Every row gives one point. Each table stands for the endless flat space through its points: a line for two points, a plane for three, and so on. Write the one point that lies in both, or say that there is none.
In the rows, 128 means zero.

First (2 x 3):
[[ 95 102 129]
 [ 79 102 119]]
Second (2 x 3):
[[127  78 134]
 [ 87 118 134]]
They share: [103 102 134]

First (2 x 4):
[[104 113 158 128]
 [ 92 131 156 146]]
Second (3 x 4):
[[110 139 154 139]
 [ 77 120 187 159]
 [ 85 119 174 149]]
They share: [ 98 122 157 137]

First (3 x 6):
[[125 127 111 149 133 147]
 [132 144 136 141 139 141]
 [140 100  90 143 127 129]]
Second (2 x 6):
[[143 107  75 140 112 140]
 [150 103  68 137 104 139]]
They share: no point

First (3 x 6):
[[ 96 155 133 126 137 130]
 [123 107 114 171 170 155]
 [ 92 173 141 117 136 125]]
Second (3 x 6):
[[ 72 116 133 182 137 150]
 [ 99 131 136 158 155 132]
 [121 144 133 135 165 124]]
They share: [107 137 126 144 151 140]

First (3 x 8):
[[114 118 115 124 110 170 151 129]
 [134 105 105 138 134 162 148 130]
 [146 106  99 140 142 154 155 117]]
Second (2 x 8):
[[105 120  79 140 114 181 138 100]
 [150 110 124 125 134 146 168 130]]
They share: [132 114 106 131 126 160 156 118]

First (3 x 9):
[[151 138 106  93 112 102 108 126 148]
 [158 125  95  79 116 111  98 103 166]
 [153 132 105  88 114 105 100 119 156]]
Second (2 x 9):
[[140 172  98  78 110  72 122 166 159]
 [152 118 134 126 110 120  98 118 117]]
They share: [146 145 116 102 110  96 110 142 138]

First (2 x 11):
[[ 96 132 111 149 139 136  87 115 110 156  88]
 [ 97 133 116 142 140 136  91 113 105 153  91]]
Second (3 x 11):
[[ 70 136 123 157 129 128 125 102 104 168 106]
 [114 123 153 104 118 124  93  85  86 138  88]
 [ 65 140 114 165 137 132 127 110 107 171 109]]
They share: [ 99 135 126 128 142 136  99 109  95 147  97]

First (2 x 11):
[[127 106 134 105 149 113 156 121 125 118 110]
 [159 138 154 129 169 125 136 117  93  98 122]]
Second (2 x 11):
[[148 119 137 119 155 115 148 114 112 108 113]
 [133 110 149 107 179 139 151 120  94 123 116]]
They share: no point

First (3 x 12):
[[127 113 127 151 147 120 150 122 130 139 135 126]
 [121 104 110 153 158 135 147 101 128 134 126 125]
 [119 106 134 153 144 117 159 129 138 146 138 127]]
Second (3 x 12):
[[ 75  75 125 156 160 122 184  92 160 153 141 117]
 [126  92 102 164 157 130 148 108 146 153 122 126]
 [105 101 135 140 130 154 136 132 116 129 119 159]]
They share: no point

First (2 x 14):
[[136 106 156 131 107 149 143 109 126 155 144 130  90 144]
 [122 108 156 145  91 147 155 103 140 139 140 126 104 128]]
Second (2 x 14):
[[141 107 150 128 113 164 165 122 131 151 132 110  97 130]
 [117 107 162 148  85 132 133  90 135 143 152 146  97 142]]
They share: [129 107 156 138  99 148 149 106 133 147 142 128  97 136]

First (2 x 18):
[[126 168 136 115 129 173 111 138 147 135 137 141 127 126 126 116 118 144]
 [138 144 136  97 141 155 108 135 162 135 122 138 145 132 102 110 127 153]]
Second (2 x 18):
[[131 149 131  91 133 169 118 133 152 140 130 146 128 129 120 118 127 155]
 [131 143 131  79 125 177 134 127 152 144 128 152 116 141 130 118 131 171]]
They share: no point

First (3 x 20):
[[135 145 122 115 142 179 110 103 113 114 107 118  92 156 157 165 100 155
  164 117]
 [119 139 127 103 117 173 130 115 111 103 102 102  74 172 153 155  86 158
  155 106]
 [146 152 124 121 159 178  96  97 118 123 112 126 105 146 159 167 110 151
  165 127]]
Second (3 x 20):
[[129 144 158 118 153 164 110 120 151 159  92 117  79 173 183 114  80 139
  162 128]
 [139 184 138 113 153 154 100  90 111 114 122  97 109 143 138 154 115 154
  127 133]
 [110 173 154 102 144 135 114 132 155 135 104  92 109 191 171 146  75 133
  155 135]]
They share: no point

First (3 x 20):
[[174 136 173 172 124 120  77 151 169 146 123  97 100 144 182 181  83 172
   87 111]
 [156 148 145 143 157  88 120 119 187 129 171 118 128 173 155 179 116 164
  112 147]
 [138 136 131 151 151 108 110 157 151 143 141 106 124 147 137 151  92 142
  102 111]]
Second (3 x 20):
[[125 112 120 147 133 117  97 129 162 174 126 117  96 164 155 152 111 128
  120 130]
 [140 137 161 159 156  73 130 142 157 152 189  93 121 113 109 138 110 185
   68 101]
 [155 154 162 159 163  81 127 159 156 126 180  93 138 122 119 152  93 182
   72 100]]
They share: [145 138 138 152 149 106 108 150 159 141 144 107 122 151 145 159  95 149
 102 117]

First (2 x 24):
[[138 134 119 146 108 118 105 156 104 115 146 158 108 113 157 145  98 105
  112 112 159 105 158 146]
 [159 152 137 122 123 109 102 132  80  94 131 170 114 134 172 133 107 105
  106  97 168 108 149 128]]
Second (3 x 24):
[[132 119 132 134 107 133  86 157 134  79 156 158 115 109 168 156  95 121
  119 102 168 107 182 156]
 [129 134 117 152 107 115  86 148 110  94 153 158  94 124 174 147  95 109
  122 111 144  98 155 150]
 [144 145 120 144 113 109 104 145  88 113 140 162 103 125 164 138 101 101
  111 110 154 103 146 138]]
They share: [145 140 125 138 113 115 104 148  96 108 141 162 110 120 162 141 101 105
 110 107 162 106 155 140]

First (3 x 24):
[[ 80 118 155 133 133 118 144 121 142  90 130 142 119 138 165 141 142 125
  106 136 128 163 141 104]
 [ 86 116 158 139 136 120 137 131 153  87 142 145 131 146 159 148 147 121
  101 140 128 157 151  98]
 [108  94 143 157 121  90 112 133 166 110 146 138 147 170 161 141 130  93
  106 160  96 147 153 108]]
Second (3 x 24):
[[101 100 129 179 146  98 122 154 133 109 144 146 140 173 150 177 129 122
  113 169 110 138 186  78]
 [107  88 136 159 126  81 118 148 154 113 158 129 134 172 180 159 125  95
   90 142 116 155 168  91]
 [ 97 108 164 127 108 107 120 102 182  97 130 141 144 148 158 105 141  91
  112 152  92 157 114 137]]
They share: [101 100 146 151 124  97 120 130 160 105 142 139 140 162 162 141 133 101
 106 154 104 151 150 107]

First (3 x 24):
[[173 149 145 147 137  95 111 155  74 163  94 143 168  97 167 144 118 116
   94 135 114 137 118 140]
 [180 151 144 137 131  77 114 141  91 150  94 158 165 108 153 139 100 126
   90 149 108 122 100 139]
 [123 139 165 167  92 110 156 135 109 138 139 128 153 162 102  79 133 171
  129 155  84 152  88  85]]
Second (3 x 24):
[[151 144 160 149 123  97 142 135  92 140 113 135 154 126 136 106 115 140
  108 154 104 134  97 106]
 [154 143 160 148 108  93 138 138  92 146 119 147 155 138 125 114 118 146
  107 150 100 144  94 106]
 [147 148 148 159 135 103 132 141 100 142 105 123 164 112 150 102 117 138
  112 152 100 124 105 122]]
They share: [152 145 154 153 114  96 133 141  96 147 115 141 160 131 132 112 119 145
 109 149  98 139  98 114]

First (4 x 24):
[[113 114  89 100 110 161 143 109 104  93 144 105 159 117 104 152  90 134
   98 124 105 146 111 102]
 [120 144  73  98 116 151 108  96 135 117 120  72 157 102  80 153 122 148
   99 103  97 131 149 129]
 [113 117  86  89  98 180 175 124  96  72 173 119 155 108 137 171  66 132
   81 100  93 125  85 110]
 [105  90 109 116 122 145 123 105  96 105 120 105 163 141  80 120  98 118
  114 160 133 182 119  78]]
Second (3 x 24):
[[104 129  77 104 115 163 121  94 136  99 109  81 160 118 103 121 120 106
   84 121 121 174 134 100]
 [102 119  81 106 127 151 123 110 120  99 121  79 172 124  83 131  94 126
  108 137 119 154 118 110]
 [130  97 109 108  91 181 161 108  98  99 139 125 142 100 111 159  92  98
   84 105  99 146 132  72]]
They share: no point

First (4 x 24):
[[122 131 110 165 166 139 118 143 140 123 156 154 161 174 109 141 155 170
  139 148 106  90 156 136]
 [150 127 110 151 148 147 116 131 128 111 166 162 159 164 137 131 143 150
  151 138 130  84 128 144]
 [160 131 118 164 147 136 118 133 114  88 158 183 151 187 133 106 151 131
  137 158 175  58  89 182]
 [124 132  94 148 156 138 126 146 135 121 152 149 149 153 119 146 146 173
  155 138  92 108 162 117]]
Second (4 x 24):
[[136 110  56 132 142 148 108  89 162  97 143 137 186 120 138 122 181 150
  175 152 161  62 111 107]
 [165 110  74 119 117 110 139 149 124 117 147 150 141 151 165 105 110 184
  148 152 112  91 139 167]
 [136 115  78 109 171 150 169 156 104  64 158 167 136 147 115 139 129 155
  110 166  85 103 187 152]
 [131 125  84 132 162 156 140 134 122  78 160 158 153 138 122 138 148 147
  147 150 122  92 143 130]]
They share: no point

First (4 x 24):
[[ 98 122 112 127 131 109 144 121  64 146 123 189 118  97 132 145  86 104
  119 123 127 132 119  96]
 [128 120 122 156 141 121 161  82  74 127 128 154 122 107 137 141  84 106
  131 117  96 118 123  59]
 [134  99 122 162 162 145 188  58 119 121 119 109 122 128 152 135 102 106
  122 102  93 127 150  56]
 [ 92 108 128 114 147 139 137 136  98 103 122 196  92 149  95 171 126 118
  113 153 108 160 165 107]]
Second (4 x 24):
[[ 95 132  82 122 151 142 140 115 121 151 136 145  86 130 140 134 133  87
   97 118  98 150 144 104]
 [ 80 118  72 114 171 132 147 132 120 138 138 149  82 140 149 130 127  80
   96 123  83 150 159  92]
 [112 106 129 114 164 165 184 130  84 128 104 187 135 120 142 143 120 138
  139 125 125 168 146 105]
 [ 87  59 136 108 190 130 192 147  90  93 108 179 124 139 152 155  80 118
  136 140 102 153 181  80]]
They share: no point

First (4 x 24):
[[129 168 118 127  92 112 141 101 156 135 121  96 158 129  81 106 121 110
  118 140  83  89 138 145]
 [ 94 153 113 121 130  85 150  90 154 179 114 143 145 105 106  91 129 120
  159 131 110 124 132 134]
 [130 155 127 120  97 106 137  76 170 149 147 119 158 115  89 112 132 110
  138 139  84  95 148 158]
 [134 159 114 145  66 103 135 115 152 103 131  61 180 123  95 103 107 118
   98 116  89  72 150 144]]
Second (5 x 24):
[[122 135 100 129 100 116 132 105 140 184 108 103 183 110 138 106 114  83
  156 106 101 124 164 172]
 [104 154  91 119  73 106 132 124 177 143 131  89 189 125 118  89  90 109
  119 109 114  90 137 162]
 [ 98 164 137 108  98  80 150  78 142 134 116 106 153 102  85 103 122 102
  129 158 108  97 155 101]
 [ 92 156  95 101  62  86 149 108 176 160 146  71 208 133 136  79  89 111
  128 114 131 108 155 165]
 [118 141  94 126  84 108 139 109 152 182 126  88 194 125 143  92 109  96
  147 100 106 123 162 180]]
They share: no point

First (2 x 24):
[[109 151 162  93 133 129 132 154 124 102 110 128 147 148 156 107 103  95
  130 145 105 110 117 109]
 [129 183 162 117 113 125 120 178 136 118 130 164 127 184 152  79  87 115
  154 157  81  82  85  89]]
Second (4 x 24):
[[106 157 171 103 124 136 128 168 128  98 123 133 140 160 158  97 106  97
  144 141  99 100 104 111]
 [113 173 156  92 129 129 109 197 135 108 146 153 132 178 158 118 107 103
  125 152 108  88 111 130]
 [121 158 162 102 126 130 148 135 118 116  89 131 153 146 144  82  93 106
  130 154  92 112 114  87]
 [156 204 117  75 137 113 129 172 121 166 106 179 151 178 122 109  84 136
   61 199 105  94 145 110]]
They share: [114 159 162  99 128 128 129 160 127 106 115 137 142 157 155 100  99 100
 136 148  99 103 109 104]

First (4 x 24):
[[128 161 131  95 110 193 180 111 158 180 131 169 150 116  92 185 126 157
  149 121 151 105  98 187]
 [136  68 148 112 146 186 117 121 130 181 159 145 140 124  85 131 115 104
   99 129 138 105 152 144]
 [130 131 137 106 112 181 164 116 149 171 140 152 152 116  94 163 135 147
  138 126 148 108 106 165]
 [130 100 146 128  96 150 155 127 138 145 151 117 162 110 105 131 167 152
  137 135 146 117  96 128]]
Second (3 x 24):
[[143 101 156 131 115 120 129 126 111 165 159 123 156 108 118 104 164 159
  118 141 124 103 119 176]
 [123 116 143 123 105 180 144 125 149 158 168 134 163 101  97 155 132 136
  143 117 137 116 110 136]
 [129 128 137 132 108 173 123 111 153 159 184 134 184  91 100 154 124 122
  141 111 121 111 127 148]]
They share: [127 104 151 121 107 162 150 133 133 160 156 130 149 109 103 137 148 152
 135 129 141 114 104 144]

First (4 x 24):
[[ 96 128 115 125 125 121 110 120 168 163 177  93 139  92 153 140 112  96
  120 157 171  85 128 132]
 [107 157 125 106 151 128 138 113 140 134 171  96 125 102 188 147 100  97
   98 134 146 103 115 112]
 [141 149 111 105 115 139  98  94 164 145 173  87 106  77 165 147  73  85
  115 151 153 103 114 130]
 [104 148 118  98 153 116 138 126 142 137 182  84 128 102 194 142  94  86
   99 125 152  88 107 101]]
Second (4 x 24):
[[112 160 137 131 137 132 114  96 142 135 162 112 128  91 156 141 117 100
  107 164 139 114 137 152]
 [109 156 129 134 137 138 114  99 147 139 161 107 122  92 156 142 110 106
  107 166 146 109 136 149]
 [ 78 160 158 101 117 131 134  91 166 160 138 141 161 115 153 150 143 112
  114 140 167 116 126 125]
 [ 87 128 103 143 129 167 140 109 179 177 157 107 131 105 162 176 120 151
  117 165 181 118 139 119]]
They share: [102 152 130 131 133 141 122  99 154 148 158 113 131  97 157 150 119 114
 110 162 153 114 136 141]

First (4 x 24):
[[115 109 125 109 135 145 103 106  95 132 115 105 109 123 113 110 112 142
  171 181 121 159 182 172]
 [138 100 122 135 183 124  76 119 138  87 102  72  97  92 136  99 123 144
  157 140 133 135 161 130]
 [129  99 110 127 180 133  92 109 132 115 109  71 120  92 153 101 140 130
  144 154 117 146 170 134]
 [ 92 144 137  81 138 184 125 110 145 130 120 104 126 109 116 120 175 174
  124 149 135 116 143 110]]
Second (3 x 24):
[[ 99 146 131 111 151 153  94 119 121 117  93  98 115 104  97 112 114 139
  137 152 160 131 129 159]
 [117 133 162 103 169 155 121 126 129 150 107  86 106 105 108 132 133 144
  131 179 149 159 143 152]
 [111 139 154 106 165 154 113 125 126 142 101  89 109 104 103 127 125 140
  131 172 155 152 136 157]]
They share: [111 124 133 103 147 157 104 113 129 115 113  98 109 110 115 112 140 161
 149 154 134 131 157 133]

First (3 x 24):
[[100 144 100 114 143 139  72 103  93 112  86 168 119 126 111 153 169 151
  108  92 103  98 144  95]
 [108 134 100 104 133 125  88 115  95 112 100 162 117 134 115 153 157 141
  118 106 105 112 152  97]
 [111 133  92  96 127 113 107 122  90 113 112 151 124 134 124 154 137 123
  134 122 103 133 160  94]]
Second (3 x 24):
[[102 147 106  97 134 132  88 109  80 122  91 163 132 138 123 155 147 144
  131 117 116 111 150  92]
 [129 119 101  99 129 113  99 126 115  96 116 148  98 130 116 149 152 123
  119 106 105 135 169 108]
 [122 111  94 101 122 104 104 133 112 102 123 155 100 138 111 151 155 128
  115 109  96 127 162 104]]
They share: [112 129 100  99 128 118  96 121  96 112 107 159 116 138 117 153 151 136
 123 113 106 119 156  98]

First (6 x 24):
[[182 140 144 123 163 146 126 100 112 157 158 111 171 171 185 122 142 168
  177 161 141 178  88  89]
 [182 160 115 219 135 104 217 135 133  85  61 118 142 117  87  47 111  77
  160 208 110 165 125 141]
 [153 129 169  91 188 105 110 108 148 121 145 132 134 118 188 142 166 134
  168  89 133  98  98  86]
 [183 177 124 199 145 113 200 127 121 122  84  85 148 140 116  59 121  83
  168 205 111 187 117 132]
 [217 153 158 139 146 147 169  97 135 127 114 121 177 124 166  93 117 133
  175 152 102 159 125 118]
 [185 129 159 127 155 130 139 105 145 106 130 145 161 122 175 120 137 149
  158 135 126 134 108 104]]
Second (3 x 24):
[[182 160 137 175 167 112 130 112 136 106 111 108 134 116 159 113 159 105
  137 175 145 168 113  90]
 [197 164 133 190 169 123 118 106 137 111 106 112 133 106 161 115 163  99
  128 180 150 176 119  75]
 [149 138 147 144 151  89 156 122 133 101 122 106 129 134 147 105 141 115
  150 152 130 144 109 119]]
They share: no point

First (2 x 24):
[[139 134 139 139  86 142 138 153 162 116  90 100 169 149 173 137 153 179
  155  91  95 170 161 143]
 [135 138 129 131  94 136 148 157 160 114  96  96 163 151 159 133 153 167
  159  97  97 154 159 151]]
Second (2 x 24):
[[127 133 120 122  96 139 157 156 159 106  96  95 164 158 154 139 150 160
  165 104 102 151 165 164]
 [151 161 136 142 104 115 141 168 159 134 108  91 148 134 146 107 162 164
  149  88  86 131 137 128]]
They share: [133 140 124 127  98 133 153 159 159 113  99  94 160 152 152 131 153 161
 161 100  98 146 158 155]

First (2 x 24):
[[ 90  84 111 144  89 132 145  73 184 177 108 158 139  89 133 126 134  85
  130 112 115 146 130 186]
 [ 98 102 115 144  93 116 141  89 168 165 112 150 139  97 127 138 136 101
  144 122 131 154 114 170]]
Second (5 x 24):
[[ 85  92 145 184  75 119 132 110 188 136 130 142 113 107 128 156 119  83
  148  97 136 183 110 125]
 [136 141 129 114 114 111 144 137 140 184 120 116 152 112  93 161 157 127
  124 157 148 125  99 173]
 [117  96 114 153 110 103 160 113 144 165 147 141 138 120 114 163 133 122
  153 122 124 164  92 170]
 [103  94 128 169  92 113 148 113 172 151 143 143 128 118 122 159 127  96
  157 108 126 176 106 148]
 [ 90 119 112 145  74 122 127  82 208 150 103 163 148 102 144 121 141  62
  184 118 133 171 144 153]]
They share: [102 111 117 144  95 108 139  97 160 159 114 146 139 101 124 144 137 109
 151 127 139 158 106 162]

First (4 x 24):
[[104 100 178 112  84 151 131 126 159 113 144 186 135  75 128 148 121 179
  113 107 150  76 142 144]
 [110 117 147 184 115 171 134 182 193 150 175 156 106 132  55 116 185 136
  104 114 169  98 155  93]
 [101  98 140 168  92 173 126 145 157 152 143 152 132 113  85 123 169 146
  138 112 147  81 152 119]
 [135 137 167 154 125 136 129 177 203 130 180 171  96 107  80 131 150 156
   74 109 174 113 160 113]]
Second (3 x 24):
[[120 122 119 137 105 148 140 129 143 147 133 127 108 109 116 116 158 152
  104 100 153  86 166 145]
 [118 116 151 163 100 130 131 135 151 171 153 140 122 116  96 141 138 165
  121 108 145  85 168 147]
 [126 105 156 171  92 132 104 146 161 166 150 158 136 102  85 146 127 162
  130 118 142  89 153 139]]
They share: no point

First (5 x 24):
[[144 150  98 121 148 128 125 102 159 175 128 146 109  88 133 114  93 131
  137 128 144 128 123 121]
 [148 160 102 129 160 128  97 105 112 152 162 112 105 104 124 132 121 157
  100  84 172 120 120 161]
 [128 145 100 128 131 160  84 122 159 116  80  90  78 124 161 123  89 119
   75  82 111 140 150  82]
 [110 142 112 143 161 145  81 131 111 116 122  63  63 136 149 144 110 128
   42  46 126 149 156 121]
 [118 138 112 143 167 135 105 117 123 146 134  97  79 120 141 136 104 130
   80  78 138 147 146 129]]
Second (7 x 24):
[[158 171 136 179 178 153 135  98 169 100 178 133 108 116 156 142  73  90
   88 119 135 141 162 161]
 [135 125 102 164 190 161 106 130 191 147 125 146  69 104 186 139  75  97
   98  97 134 119 146 171]
 [115 157  73 126 183 128 101 112 120 153 134  96 109 101 157 105 131 143
  162 126 124 144 115  97]
 [157 123 140 112 109 139 108  94 136 171  96 124  96  92 110 120  88 150
   40  53 166 147 118 118]
 [142 135 120 107 122 102 106  84 105 175 112  92 144  67 114  89 124 151
   71  46 149 178  93  88]
 [135 136 108  95 128  90  98  74 100 188  82 104 134  84 119 109 120 157
   95  60 139 186  73  73]
 [134 128 113 108 127 178 105 134 137 166 108 110  59 104 116 101 107 169
   86  98 168 100 143 118]]
They share: no point

First (5 x 24):
[[181  97  83 119  77 121  75 119 107 103  83 106 111 129  97 139 107 100
  171 157 130 147 105 113]
 [148  77  89 115  99 152  39 125  92  28 100 121 146 106  85 164 107 125
  185 105 136  95 128  72]
 [168 111 108 134  70  87  87 114  84 121  79 106 121 142 119 122 108 123
  140 173 140 166  76 118]
 [156 135  46  50 131 117 123  68 147  94  99 102 149 111 119 134 101 150
  167 144  74  96 120 148]
 [177 133  67  85  94  93 119  83 128 132  81 100 125 132 125 123 100 129
  150 174 100 147  93 151]]
Second (3 x 24):
[[148 127  87 103 118 101 105 104  97 114 106  93 138 136 111 108 124 141
  151 169 108 120  98 131]
 [140 109  98  93  84  97  90  93  85 124 114  90 136 132 108 125 117 139
  128 134  99 104 116 101]
 [155 142  77 109 143 104 114 112 104 110 102  93 140 141 112  94 130 142
  166 195 113 130  87 153]]
They share: [143 118  95 105 111 100 108 102 100 106 102  99 136 129 114 116 120 142
 152 161 111 122  95 125]
